Each row is a point. Any point is a mix of the corners, with weights that add up to 1. It lies inside the corners' shape when no weight is negative. Say inside or outside, and name the corners with a negative weight.
In the rows, zero is written as 128.

Corners:
(1): [214  97 108]
(2): [ 98 141 136]
(3): [ 49 113 159]
(4): [141 101 107]
Points:
[116 125 133] => inside
[187  94 112] => outside (2)
[ 65 113 151] => inside
[ 61 114 154] => inside
[120 117 133] => inside
[184 101 115] => inside

Corners:
(1): [188 110 156  48  76 110 135 113]
(2): [235 151  97 149 100 103 119 135]
(3): [128 160 157  83 111 151 121 129]
(4): [175  61  98  49 105 119 177 141]
(5): [ 96 128 153 110 172 136  88 131]
(6): [ 48 153  90 249  78  86 148 157]
(7): [192 133 146 101 149 112 153 105]
(8): [109 121 117 132 136 142  97  93]
(9): [130 103 146 156 113 131 146 146]
Points:
[145 106 122  90 120 128 138 129] => inside
[139 133 124 128 137 124 126 112] => outside (1, 9)
[149 108 127 123 111 109 160 118] => outside (2, 3, 5)
[153 100 111 101 102 118 150 129] => outside (5)
[172 114 145  75  95 116 136 118] => inside

Corners:
(1): [ 65  73  82 139 146 135 145 112 130 140 148 129 153 131]
(2): [ 20  55 136 166 121 163 176 134  60 154 143  87 203 151]
(3): [ 93 130  84  63 176 100  98 156 136 130 136  66 140 169]
(4): [193 201 120  67  87  82 109 142 147  35 126  97 103 138]
(5): [ 65  81 102 183 105  93 121 156  91 137 164 153 184 184]
(6): [189 170  98  31  74  84 104 153 119  89 114 155  85  62]
(7): [ 45  78  84 183  85 149 139 143 121 155 158 135 174 144]
(8): [169 169  88 122  99 122 115 114 127 111 153 127  85  77]
(9): [150 188 155  69  72 134 108 143 120  81 137 154  70  70]
(10): [ 72 107  89 117 118 144 141 144  90 129 164 153 153 154]
(11): [108 170 137  80 173 158 157 189 155  94 110  96 124 115]
(12): [180 166 121  75 116  99  47 169 112  35 143 115 138  85]
(13): [113  62  89 124 113 126 118 127 126 173 195 110 175 175]
(14): [194 180 121  51  86 117  99 174 123  63  92 142  53  94]
(15): [ 71 159 141 108 194 173 126 144 141 142 101 109 176 168]
Points:
[121 135 118 100 111 128 119 152 113 109 136 119 131 125] => outside (1)
[ 84 108 104 121 124 136 136 140 108 125 147 127 150 138] => inside
[ 95 129 108 126 117 130 113 145 108 106 143 128 143 136] => outside (6, 11, 13)
[ 81 101 111 144 111 120 130 148  99 128 149 130 163 150] => inside

Corners:
(1): [132 124  76 162 106 145 182 141  98 117 142 183  99 107 191 144 121 178
 121 146]
(2): [128 151 184 165 140 129  83 118 103 123 155 145  80 115 163 123 157 142
 166  88]
(3): [141 154 194 131  82 145 121 140  65 171 124 135 105 164 135  88 191 147
 175 133]
(4): [ 69 148  79  98 169 108 108  64 249 116 112 106 185 112 117 148 101 164
  90  62]
(5): [141 148 150 162 138 132 110  92 129 102 135 116 152 198 147 101 144 129
 117 100]
(6): [121 121 102 173 157 159 121  86 152  59 139 118 151 140  92 105 158 132
 121 139]
(7): [148 151 105 140 145 145 112 119 194  96 108 106 184 137 117 178  73 169
 113 150]
(8): [137 169 117 143 147 159 119  97 111 158 131 113 154 107 147 156 130 151
 121 122]
(9): [131 140 155 186 117 125 120 106 107 100 138  57 119 142 145  77 164 145
 132 128]
(10): [150 157 145 185 115 126 109 104 120 138 152 150 113 133 154 128 132 160
 127 171]
(11): [ 71 104 160 177 141 151 138 165 106 101  90 108 106 180 152 131  72 161
 139 115]
(12): [105 132 151 119 122 150  58 155 104 156 109 112 141 125 127  94 115  97
 175 159]
(13): [152 142 130 117 119 104 146 127 103 125 133 143 144 185  95 116 121 127
 152  76]
(14): [162 129 143 140 152 113 129 121 146 175 131 156 122  91 152 126 150 126
 128  84]
(15): [124 118 135  70 140 111 146 101  76 169 130 141 148  84 164 121 130 146
 142  82]
(16): [129 146 134 130 154 119 136 136 116 132 140 111 128 162 127 144 138 147
 150 149]
(17): [116  89 155 130 132 140 115 115 112 130 100 157  95 107 161 142  77  93
 194 106]
(18): [ 87 133 155 124  91  86 110 175 124 143  85 152 157 122 129 161 106 103
 161 147]
(19): [ 37  90 220 154 133 160  88 121  95 139 150  59  93 135 180 100 133 130
 132  89]
(20): [131 150 193 128 103 111 102 141  40 148 123 108  74 147 152 142 139  95
 132 150]
(21): [160 158  96 144 125  76 112 119 153 166 123 153 122 154 122 178 144 191
 112 106]
Points:
[136 149 133 140 127 125 117 119 126 132 131 119 139 135 134 133 137 147
 128 129] => outside (11, 17)
[125 131 137 145 129 125 118 117 123 131 123 131 120 134 145 134 122 140
 141 117] => inside
[131 140 133 148 129 126 119 122 124 124 124 132 131 135 137 130 130 141
 139 125] => outside (19)
[106 132 141 136 128 138 117 115 120 117 122 115 133 133 145 118 123 136
 137 110] => outside (10, 14, 16, 21)
[118 134 157 150 130 133 121 115 107 129 134 127 115 132 159 118 142 133
 137 114] => outside (7, 12, 13, 21)
[130 135 137 144 133 127 125 122 121 134 130 128 127 132 140 127 135 140
 136 116] => inside
[122 132 158 143 128 142 113 124  93 134 132 128 111 147 149 123 132 140
 150 121] => outside (4, 9, 14, 18)
[121 131 149 131 129 127 112 123 121 121 125 119 130 132 134 125 130 121
 143 125] => outside (8, 10, 11, 21)
[126 133 140 142 126 129 122 124 116 118 123 126 126 137 138 118 127 132
 147 127] => outside (8, 19, 21)

Corners:
(1): [156 102 136 105 156 111 146 118 143 127 154 136 116 179 118 144 147 109
 155 132]
(2): [ 82 126 122 173  92 103 119 119 168  87 152  91 118 147 125 123 106 104
 121  93]
(3): [190 122  80 122 156 104  82 132 109  30 156 152 157 197 152 103 140 136
 138 164]
(4): [119 127 144  77  75  66  93 112 137  99 140  98 123 132 116 132 177 140
 117 132]
(5): [ 71 176 118  91 105 189 147 156 145 170 123  89 134 121 131 146 109 145
 121 152]
(6): [132 161 154 100 120 134 164 130 157  90  70  66 136 116 164 174 114 145
 151 127]
(7): [ 40  87 108 134 142 150 130 110  97 125 146 149 106  85 156  96 163 110
 148 165]
(8): [ 82 164 168  70 110 152 152 159 124 141  39  99 151 107 125 139 113 117
 178 110]
(9): [154 126  75 109 106  93 126 145 147 133 180 128 135 149 121 155 137 127
 166 150]
(10): [128 152 105 125  93 144  74  90  90  97 134 148 133 150 140 143 173 114
 156 116]
(11): [ 70 137 113 145 153  97 150  99  99 132 170 116 175 131 144  92 139 106
 151 156]
(12): [123 184 145  80 158  96 128 139 122 111  46  66  99 117 120 149 111 120
 121 144]
(13): [128 137 110 138 168 118  53  79 151 130 128 148 121 136 129 100 130 122
 132 177]
(14): [139 133 111 105 132 116 121 129 153  88 124 143 165  81  77 121 140 126
 143 113]
(15): [124 100  84 167 177  77 139 134  84 199 176 152 144 157 187 103 173 107
 111 131]
(16): [ 60 155 183  61  82 171 134 161 110  95   7  86 155  99 132 187 116  79
 134 166]
(17): [ 67  94  81 166 140 108 147 114 132  99  96 202 148 147 110 121 131 112
 154 165]
(18): [136  95  94 139 143 115  91 114 112 124 164  71 153 155  94 121 141 146
 165 137]
(19): [152 129  82 148 112 129 152 124 128 125 183 128 127 119 171  82 211 130
 141 161]
(20): [141 132 134 176 137 106 124 145 128 163 147 179  71 146 115 141 112 134
 163 130]
(21): [165  88 127 108 101 104 107 100  82 151 139  91 147 162 101 126  96 107
 157 114]
Points:
[120 127 116 122 122 122 123 127 126 120 133 127 135 140 130 130 138 124
 147 138] => outside (12)
[ 94 129 127 107 113 117 125 134 124 114 116 114 145 120  99 127 113 119
 147 135] => outside (1, 6, 10, 13, 15, 19)
[161 111 107 127 114  88 110 111 142  77 156 115 111 147 108 132 149 141
 149 121] => outside (5, 8, 11, 13, 15, 16)
[143 135 108 132 125 103 121 122 143 135 140 119 114 139 115 135 139 136
 138 130] => outside (3, 7, 8, 11, 16)
[119 130 112 128 136 114 128 123 124 131 137 120 138 136 141 125 141 122
 141 142] => inside
[122 124 103 133 132 112 108 113 120 127 152 139 130 143 125 116 146 122
 149 139] => outside (6, 16)
[126 131 112 124 124 111 126 124 122 125 140 120 131 133 142 120 158 124
 137 141] => inside
